Rows are points. Two turns around zero, p and q, are shown by what they do to some points. Write where each new point lands after one turn and then the other. Backwards means that the second turn is done in reverse. Each puzzle has new turns, and all numbers are rounded.
In the rows, zero is written as 128.

Turn p:
[174  86] -> [108  69]
[123 168] -> [162 149]
[ 87 130] -> [113 166]
Turn q:
[110 141] -> [120 149]
[106 119] -> [105 132]
[207 151] -> [207 104]
[120 151] -> [134 152]
[97 78] -> [ 75 103]
Where do these land?
p, then q: [ 85 146] -> [152 168]
q, then p: [176 105] -> [98 84]
p, then q backwards: [121  83] -> [98 94]
p, then q: [130 178] -> [177 118]

Turn p:
[144 134 189 173] -> [101 117 199 114]
[ 96 102 133 102] -> [121 119  95  93]
[ 92 164 134 143] -> [103 174 134 119]
[193 180 115  97] -> [205 150 155 159]
[148  95  80  88] -> [166  98  76 148]
[ 95  94 117 164] -> [ 73 112 109 134]
Turn q:
[162 170 126 122] -> [162 167 143 119]
[ 35  89 106  51] -> [  7 135  90 109]
[150 101 119 129] -> [142 108 111 108]
[145 131 137 173] -> [164 108 137 153]
[142 149 169 117] -> [134 137 175 116]
[134 129 111 176] -> [159 114 112 163]
Where do these land?
q, then p: [150 153 144 142] -> [142 121 164 127]
q, then p backwards: [82 88 82 79] -> [ 49  90 109 141]
q, then p: [124 172 206 162] -> [102 106 208  88]
p, then q backwards: [150  79  91 126] -> [115  87 111 174]
q, then p: [123 174 132 140] -> [121 149 170 137]
p, then q backwards: [ 98 143 138 158] -> [ 99 142 135  96]
p, then q: [170  86 103  90] -> [165  89  86  98]

Turn p:
[148 109 148 100 143 131] -> [131 125 155 100 154 128]
[174 160  86 103 194 122] -> [147 167  91 125 209 140]
[133 158 150 134 158 109] -> [146 138 139 158 156 107]
[ 71  97 123 124 119 104] -> [ 74  96 123 131 111 101]
[160 165 116 101 115 117] -> [149 178 117 111 133 114]
[ 77  48 146 207  46 130] -> [115  27 129 130  19 131]
[132 159 128 127 120 185] -> [133 164 143 142 114 176]
Turn q:
[119 109 135 118  81 140] -> [100 113 123 124  85 126]
[163 132 139 142 151  92] -> [171 132 150 148 141 106]
[114 178 150 128  34 135] -> [ 95 154 165  72  52 122]
[139 115 130 127 118 185] -> [135 110  89 109 104 156]
[145 119 105 147 140  68] -> [141 154 141 172 144  86]
[184  80 150 144 111 147] -> [172  94 103 153  79 125]
[145 130 104  91 203  92] -> [149 114 124 138 212  92]
[ 73 122 176  95 164 172] -> [100  74 141 106 160 194]
[ 69 166  62 162 150 120] -> [ 88 210 116 132 175 146]
Where do these land?
q, then p: [143  89 172 153 174 152] -> [166  92 128 110 131 191]
q, then p: [139 166 132 137 125 157] -> [129 169 139 104 135 138]
p, then q: [191  98 208 116 195 114] -> [209  48 152 157 169 133]
p, then q: [ 80 146  68  98 115 122] -> [ 66 180 128 111 149 133]
q, then p: [ 81 169  99 159  89 101] -> [111 179 152 185 104 101]
p, then q: [130 135  65 140  93 117] -> [ 95 165  89 109 123  93]
q, then p: [132  93 151  93 104 133] -> [107  87 126 100 104 119]

Turn p:
[155 124 113 117 146  94 135 160 147] -> [136 126 107 107 145  87  95 125 134]
[161 147 150 115 107 122 121  89 149] -> [ 99 169 127 116 124 155 110 105 145]
[138 108 122 154 118 143  76 173 139] -> [144 108  90 145 129 148  94 177 124]
[136 136 160 125 118 142 133 151 114] -> [128 107 152 116 112 143 109 136 141]
[156 127 108 101 122 150 148 116 131] -> [150 148 124  93 118 138 131 106 118]
[ 31 160  98 178 108 122 145 124  79] -> [134 121 164 191  96  91 213 171 139]
[166 114 133 162 167 135 110 143 139] -> [138 131 130 133 164 132  81 149  97]
[ 65 105 127 164  99 111 146 101  86] -> [136 113 151 203 106 119 177 113 137]
[131 123 142  94 144 134 149 107 175] -> [117 134 122  91 168 143 139  95 142]
[140 136 128  71 151 125 116 115 121] -> [ 95 122 114  86 119 124 130 104 104]
Turn q:
[161 159  81 174 153 116 152 150 141] -> [159 108 122 150 101 156 139  65 158]
[133 142 133 103 123 122 114 124  87] -> [147 128 122 130 124 123 102 144  90]
[138 177 102 139 158  72 180 108 170] -> [168 126 123  87  88 133 185  65 133]
[118  88 158 140 102  97 124 151 143] -> [116 139 128 127 106 125 143 180 166]
[ 94 152 132 109 123 155 132  93  98] -> [103 131 130 127 141 118 126 121  64]
[112 109 131 106 158 152 110 125 124] -> [124 127 118 135 170  98 122 132 124]
[112 105 172 114  99 145 105 168 143] -> [110 173 133 140 149 136 122 181 149]
[ 95 134 126 123 131 135 126 106  91] -> [110 119 118 140 126 108 127 130  83]
[170 106 187 160 123 121 123 124 140] -> [136 132 194 130 112 117 122 155 166]
[103 149  85 106 115 145  90  97 111] -> [ 99 128  90 113 135 120  86 104  89]
[171  87 101 133 122 147 152 161 161] -> [136  97 130 127 156 174 132 130 187]
Where do these land?
p, then q: [136 111 131 106 143 111 100 107 129] -> [105 110 104 132 124 109 123 117 104]
q, then p: [149 110 115 114 144 103 154 142 150] -> [156 137 117  95 149 132 115 103 130]
q, then p: [156 124  77  89 164 141 154 100 103] -> [141 119 113 133 134 131 111  76  58]
q, then p: [110 119 121 138 122 142 114  92 177] -> [ 91 119 117 120 145 120 174 110 144]
p, then q backwards: [140 207 154 154  89  99 149 126 112] -> [138 118 192 181 101 113  89 129 164]
q, then p: [107 113  96 115 147  98 133 122 102] -> [163 132 103 142 114  98 127 106 114]
p, then q: [118  89 143 131  99 172 156 137 118] -> [119 101 181 121 158 147 113 135 149]
q, then p: [130 133 156 163 152  68 101 109 151] -> [106 158 108 130 114 114 109 102 196]
q, then p backwards: [144 115 112 156 105 131 113 141 100] -> [133 115 157 141 105 121  99 145 110]
p, then q backwards: [ 98 102 133 110  96 161 119 148 142] -> [145 107  91 127 121 107 166 153 131]
q, then p: [118 183 172 133 147 184 117 183 123] -> [ 99 171 199 138 139 129 113 185 110]

Turn p:
[120  85 123 101 183 145 152 155 116 154 170 124] -> [103 126 121 100 180 158 143 138 112 144 182 160]
[147 123 143 141 200 125 103 120 156 108 137 190] -> [174 140 158  83 159 113 155 168 165 134 117 166]
[114 190 110 173 105 153 183 182  93 158 167 139] -> [106 165  77 174 169  99 143  95 110  50 148 137]
[136 133 143 153  61  98 119 146 189 136  89  64] -> [126  69 163 170  95  99 142  88 113 130 116  54]
[190 103  86  94 134 132  85 104 145 104 110 141] -> [180 138 147  95  72 164 136 129 162 155 152 123]
[ 95 146 156 121  57 152 165 151 108 193 140 156] -> [ 58 133  97 173 123  75  95 143 126  87 168 122]
[163  80 142 131 157 121 149  96 108  77 145 154] -> [175 106 132  84 124 144 100 139 113 130 127 191]
[142  94 113 145 178 140 115  67 118 143 104 122] -> [148 158 181 127 137 157 101 121 135 176 124 163]
[115  62 106 140 192 131  97 142  77  98 126 182] -> [152 118 107 123 154 179 141 160 177 159 123 217]
[136 107 101 121 148  60  64  64 159  91 146 118] -> [193 108 141  79 137 160  93 127 168 180  90  83]
[ 69 177 126 119  73 164 169 145 155 123 115 105] -> [ 46 132 115 132 105  99 139  88 116  84 101  98]
[ 96 199 182 133  70 181 139 177  95 156 150  85] -> [ 58 144 108 189 130 121 139 154  73  46 122  85]
[140 164 134  91 107  62 123 115 147 124  65  86] -> [143 125 118 134  80  94 139 116  95 190  95  66]
Turn q:
[157 182 197  74 102 132 132  91 172 178 143 164] -> [126 133 182  52 119 162 116 147 176 148  94 200]
[101 140 115 103 132 104 110 173 104 123 123 130] -> [114 176  95 115 137 113 149 120 103 129 137 130]
[148 127 184  97 130  58 141  90  80  83 151 120] -> [152  88  75  97  74 147 146 111  85 124  95 184]
[ 94 115 186 154 138 124 151 124  91 132  89 113] -> [ 98 106 145 155 122 100 141  78  99 112  91 156]
[125  65 104 136 154 189 124 149 130 143 143  89] -> [124 114 161 181 165 119 112 167  82 144 152  94]
[142 121 182 101 138  92 159 149 157  86  70  91] -> [150  99 122  82 134  56 132 128 100  84  80 146]
[128 155  48 115 185 113 144 129 111 203  98 169] -> [ 84 140  90 128 228 172 148 116 174 114 165 133]
[167 164  86 153  96 112 125 162 159 174 124 135] -> [127 145 110 110 155 101  99 128 200 164 159 120]
[124 102 107 192  93 156  54 104 194 123 144 137] -> [191 158 180 160 106 144  67 110 158 137 149  71]
[123 108  91  97 127 161 123 128  52  88 113 138] -> [116 151  84 188 122 147 173 168 104 115 106 120]
[124  75 112 185  90  92 178 170 214 108 150 122] -> [121  98 127 107  95  65  33 128 134  95 181  82]
[139 138 134 156 203 188  92  89  88 114 155 172] -> [160 118 171 187 127 192 198 124 130 118 167 147]
[ 92 170 117 103  77 142 131 107 113 110 160  84] -> [100 139 122 102  83 145 148 139 120 177  89  81]
Where do these land?
q, then p: [ 91 101 186 150 131  97 161 135 113 106 185 102] -> [112 106  82 156 109 152  43 153 139 130 134 138]
q, then p: [ 98 160 158 158 150 185 147  83 130 125 188 196] -> [ 65  85 161 111 119 104  93 152 115  38 127 144]
q, then p: [128 156 104 164 158 105  61 148 123 195 131 131] -> [147 201 174  94 183 117 101 137 122 126 145 111]
p, then q: [ 84 129 166 171  61 194 162 104  81  41 188 149] -> [189 210 109 183  79 126 163 146 112  34  97  86]
p, then q: [143  99  82 108 145 140 118 157 193 111 114 124] -> [ 95  84 158  94 117 149  90 172 119 123 105 137]
p, then q: [163  84 152 128 145 198 120 125 160 129 102 111] -> [ 99 130 175 131  65 114 120 141 110 126 119 184]
q, then p: [141 164 121  96 148  81 114 131 151 107  80  67] -> [151 154 115  96  98 135 144 107  89 207 149 131]
q, then p backwards: [173  87 144  97 152 119 112 172 140  93  72 146] -> [161 169 172 174 143 117 151 141 102 119 158 184]
p, then q: [126 127 137  75 114 102  92 165 158 181  95 121] -> [ 78 105 129 103 139  98  82 110 102 179 149 108]
q, then p backwards: [ 77 133  87 135 146 127 116  71  88 159 134 146] -> [ 94 121  74 133 129 157 106 144 102 130 140  61]
q, then p: [167 146  87 121  99  91 117  77 110 153 149 136] -> [108 159 172 124 111 148 149 101 177 127 176 117]
p, then q backwards: [105 115 174 178  78 116 210 136 130  77 111 121] -> [121  76 203 151 137  85 186 120 107 110  85 100]
q, then p: [168 162  66  84 136 109 135 160  87 188 115 112] -> [104 181 118 104 191 121 178  91 159 168 162 136]
